Each row of a before or after table is a point. One or more steps were done to the points. Then noise was added and the rows were shuffled. The steps act on how far a point lies along the listed directions, d1 being the first. Write out the steps. A step turns or swaps two directions, mirrors them in a line or flattens them onto one, adds a multiple of one to another, or multiplies one. Angles are multiples of 10 degrees, from the lower direction toward the higher: turns from -170 to 170, lines from 10 to 170 but not 90. Use the fewest steps. Two steps may share a direction if one is a turn and the other turns, adds or multiplies; they go together, in the order done. Otherwise the lowest direction goes first.

Directions:
(1): [-43 -17]
(2): [-17  43]
Before (13 x 2):
[[ -1 -62]
 [-37 -14]
 [ 22  23]
 [ 17  -2]
 [  2  27]
 [-33   0]
 [-36  55]
 [ 17  13]
 [ 49  26]
 [ -9 -41]
 [ -6 -75]
 [ 49  12]
 [-42  -7]]
After (13 x 2):
[[-62 -13]
 [ 64 -26]
 [  6 -36]
 [ -3  17]
 [  2  50]
 [ 26   5]
 [  3 -44]
 [ 20  28]
 [-38 -18]
 [  9  21]
 [ -4 -36]
 [-69 -21]
 [ 15  55]]
Steps: mirror d1 and d2 in the line at 150 degrees

Directions:
(1): [-49  28  -5]
(2): [ 5 19 53]
(3): [-28 -46  19]
Before (14 x 3):
[[-87 -22 -38]
 [ 58  85  12]
 [ 32   0 -25]
 [ 11  77  13]
 [ 11  53 -37]
 [ 37  -7  24]
 [-47 -16 -29]
 [-23 -13   9]
 [ 29  47  15]
 [-53  94  17]
 [ 31   1 -32]
 [ 10   0 -26]
 [  4  17  21]
 [ -8 -34 -12]]
After (14 x 3):
[[-63  17 -56]
 [ 35 -10  27]
 [-19  25  34]
 [-19   5 -17]
 [ 13  10  44]
 [ 17 -21 -22]
 [  4 -13 -21]
 [  4 -13 -21]
 [-34   5 -38]
 [-75  58  32]
 [ 21 -19 -18]
 [  8  10  29]
 [-11   6   2]
 [ -2  10  23]]
Steps: multiply d3 by 0

Directions:
(1): [58 25 49 -1  0 -7]
(2): [-21 -38  45  30  40  -8]
(3): [-20  51   5   3  39  44]
(4): [-18  -9  32  12 -53  46]
(5): [ -4 -23  18 -72  13  16]
(6): [ 44 -34 -27  15  18  46]
Before (14 x 6):
[[ 51  35 -15  18 -10  11]
 [ -9  24 -23 -12 -20 -18]
 [ -3   6  27  55  -9  15]
 [-17  -2 -21  -3  14 -39]
 [ 48  49   2  23  12 -36]
 [ 16  -8 -39 -24  -8 -14]
 [ 35  44   4  12 -36 -39]
 [-12  23  -7  27  39 -13]
 [ 15  20  10  -3 -15  -4]
 [-13  14  26  -6 -14  16]
 [ 34  27  19 -12 -29  14]
 [ 10  23  33  53   3  26]
 [ 18  28  16  24   4 -21]
 [ 21  29   0  -2   1 -42]]
After (14 x 6):
[[  7  46  -1 122 -36  -2]
 [ 24  29   9  34   2 -48]
 [ 41  16  42  -6 -13  15]
 [ 18  14  24  13  -5  -7]
 [-23  -2 -27   8  12 -41]
 [ 62  67   2 105   6 -56]
 [ 54  41  -5  87  -2  -4]
 [ 27  64   8 119 -22  11]
 [  6 -29 -24 -31  11  -8]
 [ -5  46 -29  69  20 -26]
 [ 42  46  17  94 -27 -56]
 [-18   8  -9  16  -3 -20]
 [ 29  48   8  77  -8 -33]
 [-11  10  34 -23  -9  20]]
Steps: multiply d1 by 1.3; flatten d2 and d6 onto the line at 100 degrees; multiply d5 by 3

Directions:
(1): [ 11  10  60 -21  -9  46  27 -49 -13]
(2): [-45   5 -20 -36  26 -14  70   8 -13]
(3): [-32  10   9  33 -14 -34 -13 -26 -72]
(4): [  0 -48  27  46  11 -38  32 -25  37]
(5): [ 28  51  46  16  31 -26  13  46  -4]
Before (8 x 9):
[[ -4  -4   3  16  17 -17  15  -4   9]
 [ -2 -24  -7   9   0 -12  -2  -8  21]
 [-13 -19 -18   2  17 -17  27  -6   8]
 [ -4   4   8   2   1  -1  19  -3  -6]
 [ 14 -21   1  -5  -1  20   9 -11  22]
 [  5   5 -11  -8  10   0  -3  14  23]
 [-15  16 -12 -31 -15  31 -39   3 -43]
 [  5 -11   6   4   3   9  -1  -5  16]]
After (8 x 9):
[[  -2    0    0    1    2   -1   19    0    2]
 [   8  -30  -15   -9    2   10   -1    3   49]
 [   1    8  -11   -4   10   -5   -1   14   19]
 [  19  -22   -3  -17   -1   31   10  -10   35]
 [  -7  -24  -37  -13   21   -8   23    8   40]
 [   6  -15  -10    3   21   -1   20    2   42]
 [ -40   43   11    6  -23   -6  -48  -13 -122]
 [   9  -14    4   -5    2   20    3   -4   32]]
Steps: add -0.5 times d2 to d1; add -1.5 times d4 to d3; turn d4 and d5 by -20 degrees

Directions:
(1): [ -9 -43 -12  41  10  14  66  -3  -2  47  35]
(2): [-41  25 -29 -30 -39 -40  -3 -50 -16  30  35]
(3): [-56 -38  35 -18  21  -7  13 -23 -38  -4 -56]
(4): [ 26  15  18  56  39 -53  -5 -55   2 -14  -1]
(5): [ 25 -22 -49 -45  44 -46  10  15  25  25 -27]
Before (13 x 11):
[[-32 -38  50  59 -39  78  23  22 -17  13  10]
 [ 34  20 -19   5  24 -64 -19 -30   3   5   0]
 [  4 -35 -13  25  39 -29  53 -29   1  43   9]
 [ 53  43  21  56  -2   0 -38  31   9 -39   7]
 [ 37  17  23  43 -30  36  -5  17  16 -57  36]
 [-73 -24 -32 -23 -15 -12  45 -29   3  29   0]
 [  0  16 -43  22 -62  -6  39 -32   2  68 101]
 [-45  -2  62  17 -24  51  -8  17  -9 -45  -8]
 [-12 -47 -41  -7  -4  23  39  53 -12  30 -10]
 [-32 -38 -42 -11 -24 -24  45 -46 -31  71  31]
 [ -9  22   5  11 -35 -22  -9  26   5 -16  16]
 [  4  -5   3   4  45 -64  -2 -32  13  29  21]
 [ 50  39 -17 -29   6  25 -35  37  24 -25  -1]]
After (13 x 11):
[[ 16  -7 -24  35   5 -15  44 -23   8  47  52]
 [-15  42  22 -27 -32  52 -36  10 -17 -33   4]
 [-22   4  31  20 -10 -26   1  22  -9 -25 -20]
 [ 33 -22 -20  46  50  -4  37  10  52  -5  -8]
 [ 11 -37  69 108  23  21  48 -37 -26  -3   1]
 [-63 -23  36 -29 -36   8  13 -24 -42 -30 -15]
 [ 66 -40  -4  83  44  -6  38 -10   7  20  16]
 [-48 -38  -3 -60  22 -15   7  19   6  -3 -53]
 [  9  21   8  23   9 -40 -14 -30  15  23  61]
 [-55 -87   2 -22   9  15  46  21 -15  53 -47]
 [ 16  46  -3  28 -17 -33 -25 -38 -10  -5  32]
 [-64  24  23 -18 -53 -13 -25 -15 -50  -6  -7]
 [ 21 -32 -33  29 -10  42  33  67   3  17  13]]
Steps: mirror d2 and d4 in the line at 60 degrees; turn d3 and d5 by 100 degrees
